Each row of a before or after table is a point. The points were changed in one or more steps. Then noise was added and the rows were shuffled. The steps act on columns, c1 being the first. Name the steps. A step turns or swaps two columns, mirrors them in a line or flattens them onto one, adds a multiple of one to another, or multiplies or shifts one. Angles are multiples of 10 degrees, from the lower column toward the higher: turns from -170 to 170, lines from 10 to 170 but not 90. Use the fewest steps. Two steps may share a column if one is a turn and the other turns, adds or multiplies; they go together, in the order done. Otherwise the lowest column goes first.

Before (8 x 2):
[[ 0.5  2.4]
 [-0.7 -8.3]
 [ 2.2  1.6]
 [-6.5  1.0]
 [ 1.9  4.4]
 [ 2.2  3.7]
 [-8.7  0.2]
 [-6.3  3.1]]
After, 8 rows:
[[ 2.2 -3.9]
 [ 0.6 -2.2]
 [ 4.3  7.8]
 [ 5.6  4.2]
 [ 4.1  5.1]
 [ 1.9 -1.6]
 [-6.8  4.8]
 [ 2.9 -4.1]]
Steps: turn c1 and c2 by -120 degrees

Before:
[[ 9.6  2.0 -2.9]
 [ 6.2 -3.8 -3.9]
 [ 0.8  5.9  1.6]
 [ 3.0 -1.7 -2.7]
 [ 1.3  7.1  2.0]
 [ 2.3 -4.2  9.5]
 [ 5.7 -3.2 -4.1]
 [ 6.3 -5.8 -2.6]]
After (8 x 3):
[[ 7.4 -4.0 -3.7]
 [-1.2  5.8  1.4]
 [ 3.5 -1.5 -2.7]
 [ 6.6 -3.2 -3.9]
 [ 9.2  2.1 -2.7]
 [ 3.7 -4.4  9.8]
 [-0.8  6.9  2.0]
 [ 7.9 -6.0 -2.7]]
Steps: add -0.3 times c2 to c1

Before:
[[ -0.5  -1.9  -0.7  -0.9  -1.8  -5.1]
 [ -6.5   3.6   1.2  -2.0  -1.1  -2.4]
 [ -1.0   2.6   1.0  -2.1   0.3   1.9]
 [  1.5   4.1   0.0   6.0  -2.0   0.8]
 [ -0.4   0.8  -4.6  -1.7   0.5  -1.5]
 [  3.3 -18.0  -1.2  -1.1  -1.4   1.1]
 [ -1.2  -5.0   1.4  -1.3  -1.3   0.9]
 [ -3.6  -1.6   2.0   6.5   3.6  -4.4]
 [ -4.5   0.7   0.0  -1.8   1.1  -1.2]
 [  2.8   3.3   0.7  -0.4   1.8  -5.2]
 [  2.4   2.1  -7.6  -1.0  14.2  -2.7]
 [ -5.4   2.5 -13.3   1.5  -0.4   1.2]]
After (12 x 6):
[[  2.1   1.7   0.9  -0.3   0.6   4.4]
 [  3.1   0.9  -0.9   0.1  -2.8  -1.3]
 [  5.3  -2.9 -11.4  -4.0  -2.1  -1.9]
 [ -9.4   0.9  -7.1  -3.1 -10.8  -3.2]
 [  0.0   1.2  -4.8  -2.1  -0.1  -1.5]
 [ -3.1   2.9   0.7   0.4  -0.8  -5.5]
 [ -0.2  -2.7   2.4   1.1   2.8  -3.3]
 [  0.3  -3.1  -0.2   0.0  -0.5  -1.8]
 [  6.5   0.0   0.7   0.0  -2.2  -4.4]
 [  1.4   4.9  -1.3  -0.1   1.8  -0.8]
 [ -2.3   8.2  -1.4   0.2   3.0  16.1]
 [  1.4   4.5   3.9   1.9  -5.1  -0.6]]
Steps: turn c1 and c5 by 150 degrees; mirror c2 and c6 in the line at 120 degrees; flatten c3 and c4 onto the line at 20 degrees

Before (12 x 9):
[[-4.4  2.4 -2.9  0.7 -3.2 -3.1 -3.4  3.5  5.0]
 [ 4.0 -0.1 -0.7  2.6  0.2  4.6  3.2  8.8 -4.2]
 [ 0.6  0.3 -0.9 -1.3  0.0  1.0  1.3 -1.8 -3.8]
 [ 4.7 -7.1 -3.6  1.5 -5.7 -4.5 -1.7 -3.8 -3.1]
 [-5.8 -9.2  3.7 -5.5  4.8 -6.1 -1.9 -1.6 -0.9]
 [-1.8 -1.4 -8.8 -6.9  3.8  2.1  8.8  2.3 -1.3]
 [-0.7 -6.9  2.7 -0.5  8.8 -0.9 -0.5 -0.1  7.1]
 [ 3.2 -1.3 -0.6  1.2  4.1 -2.5 -9.0 -2.9  3.0]
 [ 0.8  3.5 -1.0 -1.8  6.0 -4.4  6.3  2.0  3.3]
 [-1.5  2.4  0.7  5.0 -4.4  0.5 -2.3  0.1  1.2]
 [-3.9 -9.0 -0.8 14.6 -1.6 -0.9 -0.6  3.2 -2.7]
 [-4.1  2.7 -6.2  5.6 -2.7 -1.9 -3.7  3.0 -0.5]]
After (12 x 9):
[[ 4.2 -7.0 -0.6  2.9  0.4  4.7  3.4  8.7 -4.3]
 [ 0.2 -1.3 -1.1 -1.3  0.3  0.8  1.5 -2.2 -3.8]
 [-1.7  1.4  0.5  4.8 -4.5  0.4 -2.3  0.2  1.1]
 [-3.9  7.0 -2.9  0.9 -3.3 -3.3 -3.2  3.5  5.0]
 [-5.9  0.0  3.7 -5.6  4.7 -6.0 -2.0 -1.4 -1.1]
 [ 2.8  2.1 -0.8  1.1  4.0 -2.6 -8.8 -3.0  2.8]
 [-4.0 -7.5 -0.9 15.2 -1.6 -0.8 -0.6  3.5 -2.7]
 [-0.5 -6.2  2.6 -0.2  8.8 -0.8 -0.2 -0.5  6.9]
 [ 1.1 10.3 -0.7 -1.2  5.8 -4.5  6.1  2.0  3.2]
 [ 5.1  0.0 -3.4  1.1 -5.4 -4.6 -1.6 -3.4 -2.9]
 [-4.0  5.4 -5.9  5.8 -2.5 -2.1 -3.8  2.9 -0.2]
 [-1.5 -4.7 -8.6 -6.8  4.2  2.3  8.9  2.5 -1.2]]
Steps: add -1.5 times c6 to c2

Before (13 x 12):
[[-7.7  8.8  2.6  3.2 -4.1  2.7  5.0 -7.0 -3.2 -2.0  2.0  0.1]
 [-4.4  0.7 -4.4 -2.6  0.4 -2.1  5.2 -6.1 -9.8 -5.3 -3.7  1.3]
 [-0.5  8.4  2.0  5.5  0.8 -0.5  3.4 -6.2  0.1 -5.3 -3.8 -2.4]
 [ 2.2 -4.0 -3.1 -2.4 -8.7  1.5 -4.0  5.6  5.6  1.6 -2.1  6.8]
 [ 0.8  2.0  7.1  6.7  1.3  3.9  2.8 -2.2 -4.8 -1.8 -2.0 -3.4]
 [-7.6  1.3 -3.5 -2.1  0.7 -2.6  1.2  0.3 -3.2 -7.1  2.7  0.5]
 [ 2.5 -7.6  2.0 -2.2  1.3  0.3  8.3  2.3  9.5  2.9  0.2  4.3]
 [ 8.4  1.3  5.7 -0.8  5.2  4.4  5.1 -1.3  5.6  3.0  3.8  4.1]
 [-2.0 -0.1 -1.4 -7.8 -5.5 -5.8  3.6  4.9 -3.0 -2.7 -2.4  1.6]
 [ 3.6 -2.6 -0.4  0.7  3.3 -3.2  4.4  3.6  4.1  7.9  1.2  4.4]
 [-2.3 -4.5  0.9 -5.4 -3.8 -6.5 -3.6 -2.1 -1.6 -0.4 -2.4  1.3]
 [-4.9 -0.5 -3.4 -7.3 -2.5 -0.2 -2.4  1.3 -1.7  0.4 -6.1 -2.6]
 [-3.1 -2.4  2.1 -4.8 -2.6 -1.2 -3.4  5.5  3.0  1.4 -6.4  8.8]]
After (13 x 12):
[[ -7.2   8.0  -2.3   3.3  -4.3  -0.2   4.9  -7.1  -2.9  -0.9  -4.7  -2.2]
 [ -2.2  -4.6  -0.2  -4.8  -3.6  -0.2  -4.0  -2.2  -1.7  -0.4   2.2  -2.1]
 [ -8.3   2.0  -1.0  -1.8   0.4  -0.4   1.1   0.2  -3.3  -7.9   0.3   2.5]
 [  2.5  -6.2   3.6  -2.6   0.7   0.5   8.1   2.3   9.6   1.6   4.7  -4.4]
 [ -4.6  -0.9   0.4  -3.2   0.3   0.2   5.0  -6.7 -10.2  -6.4  -2.5   2.9]
 [ -3.6  -4.8   5.2  -5.1  -2.5  -0.3  -2.7   5.6   2.4  -1.3  -2.0  -7.5]
 [ -1.7  -1.0   0.9  -8.3  -5.5   0.2   3.4   4.7  -2.4  -3.6  -1.3   0.2]
 [  2.8  -3.5   6.9  -2.0  -7.8  -0.1  -3.4   6.3   5.2  -1.5   2.0  -2.2]
 [  3.8  -1.5   7.5   1.2   3.4  -0.2   4.6   3.3   4.3   4.8   2.2  -2.3]
 [ -4.8  -3.2   0.6  -8.2  -2.8   0.0  -2.3   0.6  -1.6  -0.4  -3.6   4.9]
 [ -0.6   4.9  -5.4   5.3   1.0  -0.1   3.4  -6.4   0.1  -3.1  -7.9  -0.2]
 [  8.4   2.7   0.7  -0.9   5.4  -0.1   4.7  -1.9   6.6   2.5   0.9  -6.5]
 [  1.1   0.5  -7.6   6.5   1.2   0.2   2.7  -2.4  -4.9   2.1  -2.6  -3.4]]
Steps: multiply c11 by 0.7; turn c2 and c11 by -40 degrees; turn c3 and c12 by -130 degrees; turn c3 and c10 by -30 degrees; multiply c6 by 0

Before, 11 rows:
[[  0.4  -0.2   0.2  -1.2   4.9  -7.1   2.0   5.7   0.7  -1.1  -4.6   3.7
   -7.2  -4.2]
 [ -0.3  -3.6   4.3   3.5   0.9  -5.5   2.4   1.8  -3.1   3.5   3.8   0.7
   -4.4  -2.3]
 [  4.3   2.7  -6.6  -0.3  -2.8  -1.1   0.1   0.6  -1.7  -2.6   3.9   2.8
   -1.2  -2.9]
 [ -2.4   0.8  -3.3  -1.7  -3.4  -6.1   1.3   2.0  -1.2   2.3  -3.6  -0.2
   -0.6  -2.1]
 [  8.4  -5.5  -3.5  -4.0   0.4  -8.5   1.7   4.3  -2.8   4.4  -4.0  -1.5
   -1.1  -0.5]
 [  1.1   1.0   1.8   0.8   1.8  -6.8   4.1   5.7  -2.2  -3.6  -1.8  -2.1
   -0.3  -4.2]
 [  0.3  -5.6  -5.8  -4.1   3.5   5.4  -4.7  -0.1   6.3   3.5  10.3  -8.2
   -4.7  -3.1]
 [  1.3  -6.4   4.1  -2.9  15.2  -7.8   0.5   2.2   3.0  -3.4  -3.7   2.5
   -0.8   7.6]
 [ -2.2  -6.9   1.5   4.4   2.8  10.2 -11.9   4.3   2.1  -6.2   1.3   0.5
    0.4   1.7]
 [  1.6  -4.1  -6.7  13.7   0.0  -1.2  -0.3  -0.6   0.2  -4.5   3.6  -1.1
   -1.8  -1.6]
 [  2.9   8.7   0.7   8.7   2.1  -8.0   2.3   1.3  -0.2   3.3  -2.2   0.6
   -0.9  -4.3]]
After (11 x 14):
[[  7.9   4.5  -3.6  -3.3   0.3  -7.9   1.8  -5.0  -2.8   5.2  -3.9  -0.9
   -1.2   4.1]
 [  0.8   5.7   2.1   0.5   1.9  -6.8   4.8   0.6  -2.1  -3.6  -2.2  -2.4
    0.0   0.8]
 [ -0.4   2.4   4.5   3.9   0.7  -5.7   2.4  -3.3  -3.6   3.4   3.8   1.2
   -4.6   2.7]
 [  0.9   1.8   4.1  -2.5  15.7  -7.9   0.2  -6.7   2.8  -3.7  -4.5   2.8
   -1.1  12.8]
 [  0.7   5.4   0.0  -1.0   3.9  -7.4   1.5  -0.3   0.2  -1.6  -3.9   3.9
   -7.6   0.6]
 [  0.4  -0.1  -5.7  -4.3   3.6   5.5  -4.7  -5.8   6.6   3.3  10.4  -8.2
   -4.9   1.7]
 [  1.7  -0.7  -6.7  13.7   0.3  -1.1  -0.5  -4.4   0.5  -4.5   3.7  -0.9
   -1.5   3.5]
 [ -2.1   4.4   1.4   4.0   2.9   9.9 -11.4  -7.1   1.6  -6.9   1.4   0.8
    0.4   6.7]
 [  3.4   1.3   1.1   8.5   2.2  -7.9   2.8   9.6  -0.7   3.0  -2.0   0.6
   -0.9   0.8]
 [ -2.3   2.2  -3.0  -1.5  -2.6  -6.2   1.4   0.8  -1.2   2.6  -3.1  -0.3
   -0.2   2.7]
 [  4.6   1.0  -6.5   0.2  -2.7  -1.3  -0.1   2.5  -1.6  -2.7   4.0   3.5
   -0.4   1.8]]
Steps: swap c2 and c8; shift c14 by 5.0

Before (9 x 20):
[[ 1.2  3.8 -7.4  1.8 -1.4  2.9  2.9 -2.0  2.2  3.5 -2.4  4.0 -3.6  6.3
   1.5  4.4  1.5 -1.1 -2.9 -5.7]
 [ 3.1  5.1  2.6  1.2  0.5 -3.0  4.0  9.4  3.7  1.3  7.6 -0.5 -6.3  0.9
  -2.4 -5.8 -0.8 -3.7  3.4  3.4]
 [ 1.1  4.1  2.5 -3.6  4.9 -5.2 -0.9  9.1 -1.6  7.3 -1.9 -2.7 -0.9  5.4
  -8.1 -1.5  5.5  5.6  8.9 -7.3]
 [ 0.0  5.9  2.6  2.1  8.4 -4.5 -1.7 -2.6 -2.9 -3.3  2.6 -3.8 -0.8 -1.3
  -1.1  1.8 -6.1  5.7 -2.6  4.9]
 [ 3.4  5.5 -0.8 -3.2 -2.3  1.5 -8.1  0.0 -1.4 -2.0 -1.9  1.1  2.5  0.3
   3.8  4.6  1.8  0.1  1.1 -1.8]
 [ 3.6 -3.6 -4.5 -1.0 -3.2  0.9 -7.4  3.0 -2.4  1.2  6.5 -1.7 -4.0 -1.5
  -5.1  1.7  1.9 -1.5 -2.8 -5.3]
 [-4.6 -0.3  1.3 -1.0  8.0 -3.8 -0.5 -1.5  1.6  2.8  7.2 -0.2  2.3 -4.4
   3.5 -8.0 -4.9 -3.1  5.5  4.4]
 [-5.9 -2.8  0.3  6.2  8.5  6.2 -8.3  3.5 -4.0 -1.6  8.4 -6.1 -2.1  4.7
   0.1 -1.6  0.9 -4.7  6.2  4.9]
 [-8.2  4.6 -7.9 -1.3 -2.5  6.0  1.2 -3.1  8.3  6.4  2.4  2.9  5.5 -2.6
  -8.5  1.6  1.8 -3.0 -0.8  4.4]]
After:
[[  0.1   5.8   1.7   3.5   8.4  -5.4  -1.7  -2.7   1.8  -1.9   2.6  -3.9
   -1.8  -1.2   0.6   1.9   5.5   5.5   3.2   5.1]
 [  1.3   3.8  -5.2  -0.2  -1.4   1.0   2.8  -2.1   3.2   4.2  -2.6   3.8
   -2.8   6.3  -0.4   4.5  -3.1  -1.0  -1.5  -5.7]
 [  1.1   4.2   1.6  -6.9   5.0   6.6  -0.8   9.0  -8.9   4.5  -1.9  -2.7
   14.4   5.5 -10.0  -1.5   4.2   5.7   0.0  -4.0]
 [ -6.0  -2.7   0.5   6.1   8.5  -0.2  -8.3   3.4  -7.0   1.7   8.4  -6.2
   -4.9   4.9   1.7  -1.5  -6.3  -4.7   2.9   4.7]
 [ -8.2   4.6  -5.4  -4.5  -2.5   0.6   1.1  -3.1   2.3   5.2   2.5   2.9
   15.3  -2.7  -6.3   1.4  -6.2  -2.9  -8.1   7.2]
 [  3.3   5.6  -0.6  -1.8  -2.2   1.6  -8.0   0.0  -1.2  -3.2  -1.7   1.3
   -1.8   0.4   2.9   4.6  -1.8   0.3   1.3  -3.0]
 [  3.6  -3.5  -3.2  -1.6  -3.1   1.8  -7.4   3.2   2.2   0.5   6.5  -1.7
    5.9  -1.4  -6.8   1.8  -1.2  -1.5   2.8  -3.3]
 [  3.0   5.0   1.7   0.2   0.4  -0.4   4.0   9.2  -2.7   1.8   7.6  -0.4
   -4.7   1.1  -1.0  -5.8   3.1  -3.9  -4.1   3.8]
 [ -4.6  -0.2   0.8  -2.2   7.7  -4.3  -0.5  -1.6  -5.1   2.0   7.1  -0.1
   -5.0  -4.5   4.8  -7.9   4.6  -3.1  -2.5   2.8]]
Steps: multiply c3 by 0.7; turn c4 and c10 by 30 degrees; turn c6 and c17 by -100 degrees; mirror c9 and c19 in the line at 140 degrees; turn c15 and c20 by -20 degrees; add -1.5 times c15 to c13

Before:
[[  4.2  -1.9   6.8  -3.6  -7.6  -0.1  -3.8   5.7   0.7   8.8   1.0  -0.1
    0.8   4.6  -0.4   5.1   6.6  -2.4  -0.3   3.1   2.3  -5.6  -4.2   2.3
    1.5  -5.5  -1.1  -3.6  -6.4   5.0   3.1   1.7]
 [ -1.9  -1.5   4.6  -1.6  -8.1   3.9   1.5  -1.1  -3.8  -1.9   0.2   0.8
   -0.4  -3.3   6.7  -3.3  -1.0  -3.7   5.1   0.3   0.1  -7.7  -1.0  -7.0
   -9.2   4.1   4.5  -1.6  -0.8   6.0   8.0   6.9]
 [  0.9  -1.2   0.9  -9.0  -6.2  -3.7   1.3   1.7   4.0  -0.8 -10.9  -7.9
   -0.7   4.7   3.5  -0.7   1.2   3.3   1.3  -4.8  -3.0  -2.4  -4.1  -5.7
   -7.0   1.4   3.0  -3.3  -8.4   1.9   1.7   3.1]
 [ -1.1   2.0  -7.2 -11.5  -4.6  -5.5  -3.5   4.0   2.7   0.5  -3.7  -9.4
    4.0   4.3   6.0   0.7   9.2  -3.8   0.8  -5.5  -1.2   2.1   7.9  -3.8
   -0.8   4.2  -4.0   5.5  -0.9   1.8  10.0   4.9]
 [  7.0  -3.2   3.3  -6.6   2.5   2.7   1.0  -4.5  -0.4  -3.5  -1.1  -2.7
   -4.2  -5.7   0.5   2.7   0.8  -6.2   0.7  -4.3  -6.7   2.8   4.0  -0.3
    4.6   1.4   2.4   2.0   1.1  -2.0   4.0   7.3]
 [  4.4   2.9  -0.7  -5.3   4.1  -2.6   3.0  -4.8  -4.3  -4.0   0.2  -6.7
   -0.9  -8.1  -1.4  -7.3   2.1  -7.2   6.4  -4.8  -6.5  -2.0   1.8   3.4
    3.1  -6.5   3.9  -3.4  -5.9  -3.5   5.0  -2.4]
 [  3.1   3.1  -4.6   2.6   1.2  -7.2  -6.7  -4.7   4.6   2.2  -1.5  -7.0
    7.6  -8.2  -0.4  -2.7  -1.5   1.3   4.1  -4.4   1.9  -3.8  -5.1   5.3
   -2.9   2.3  -0.5   1.1   0.7   5.6  -0.2  -4.2]
 [ -2.0   4.1   5.3   0.6   4.4  -3.3   4.8   7.7   0.3   7.5  -1.6  -1.6
    2.6  -5.4  -5.9  -5.0  -0.8  -7.1  -4.8  -7.8   0.9   4.8   0.5   1.0
    4.5  -0.2  -8.4   2.3  -8.0  -4.7   6.6  -2.0]
 [  3.1   4.8  -1.2   0.8  -2.7   4.8  -1.6   7.1  -7.5   2.8   3.1  -9.1
    7.8   4.7   2.3  -2.0   3.5  -3.9   3.4   3.5  -2.4  -1.1  -1.0   2.9
    0.4   0.5  -0.6   4.6   2.6  -3.5   3.5   2.2]
 [  2.3   9.5   3.3   0.4   2.0  -0.5   1.2   2.0   4.2  -4.3  -2.6   4.1
   -1.3  -2.5   7.2   3.9  -0.5   4.7  -5.5  -7.6   4.3   5.1  -2.0   2.7
   -3.4  -6.5  -7.3  -3.2   1.6  -1.6  -2.5   4.9]]
After (10 x 32):
[[ -1.3   2.2   7.4 -11.8  -4.8  -6.0   3.0   2.2   2.8   0.3  -2.3  -9.3
    3.7   4.3   5.8   0.8   9.4  -4.4   1.3  -5.0  -0.9   2.0   7.9  -2.4
    3.5   4.2  -4.2   5.7  -1.2   3.8  10.2   4.5]
 [  4.4   3.6  -2.7  -5.6   4.2  -2.8   3.0  -3.6  -4.5  -3.6   0.1  -6.5
   -0.5  -8.7  -1.7  -7.4   1.5  -7.4   6.9  -5.1  -6.3  -1.6   2.1   4.5
   -0.9  -8.3   3.7  -3.5  -5.9  -4.7   4.9  -2.5]
 [  4.2  -1.9  -0.3  -3.7  -7.9  -0.6  -5.3   4.5   0.5   8.6   0.4   0.1
    0.8   4.3  -0.4   4.5   6.9  -2.5  -0.1   3.2   2.2  -6.1  -4.4   3.4
   -6.0  -7.5  -1.7  -4.3  -6.5   5.8   3.1   1.3]
 [ -1.8   3.6  -6.7   0.4   4.3  -3.1   0.7  -4.4  -0.1   7.8  -1.0  -2.2
    2.7  -4.7  -6.2  -4.9  -1.0  -7.1  -4.7  -7.3   0.7   5.4   0.1   1.5
   -4.3  -2.9  -8.4   2.2  -8.2   8.3   6.5  -1.8]
 [  0.8  -1.3  -2.2  -9.0  -6.6  -3.8  -4.5   2.3   4.1  -0.9  -4.1  -7.8
   -0.5   4.2   4.1  -0.6   0.5   3.3   1.3  -4.9  -2.8  -2.6  -4.1  -4.9
    5.8  -0.6   2.8  -3.1  -8.8   1.4   2.1   3.2]
 [  2.9   5.2   1.8   1.3  -2.4   4.1   0.8  -2.7  -7.2   2.5   1.7  -9.4
    7.7   4.5   2.3  -1.8   3.4  -3.5   4.1   3.9  -2.4  -1.2  -0.5   4.5
   -0.7   1.5  -0.5   4.4   2.8   7.3   3.8   2.0]
 [  3.2   2.9   8.5   2.4   1.3  -6.9  -1.5   5.7   4.6   2.4  -1.0  -7.3
    7.5  -7.9  -0.5  -3.2  -2.4   1.5   4.7  -4.6   1.5  -4.5  -5.3   6.4
    2.9   2.9  -0.8   1.4   1.0  -4.9   0.5  -3.8]
 [  2.5   9.1  -2.8   0.3   2.2  -0.9  -3.7  -1.8   4.1  -4.4  -0.9   4.5
   -1.5  -2.3   7.0   4.3  -0.8   4.7  -5.6  -7.9   4.1   5.1  -2.0   3.9
    0.9  -5.5  -6.8  -3.3   1.2   2.7  -2.0   4.6]
 [  7.2  -3.3  -2.5  -6.5   2.5   2.3   0.6  -1.9  -1.0  -4.2  -0.6  -2.2
   -4.4  -5.3   0.1   2.2   0.5  -6.2   0.4  -4.6  -7.3   2.5   4.1   0.6
   -5.5   1.9   2.6   1.4   0.6  -4.7   4.0   7.0]
 [ -1.9  -0.9  -3.8  -2.5  -8.4   4.0  -8.4   6.9  -3.5  -2.3   0.1   0.7
   -0.6  -3.5   6.8  -3.5  -1.2  -3.8   4.8   1.1  -0.1  -8.1  -1.1  -5.8
    5.2   4.0   4.5  -1.3  -0.8  -0.8   7.8   7.4]]
Steps: turn c3 and c7 by 120 degrees; turn c7 and c25 by -140 degrees; swap c8 and c30; multiply c11 by 0.4; shift c24 by 1.0; add 0.3 times c29 to c26
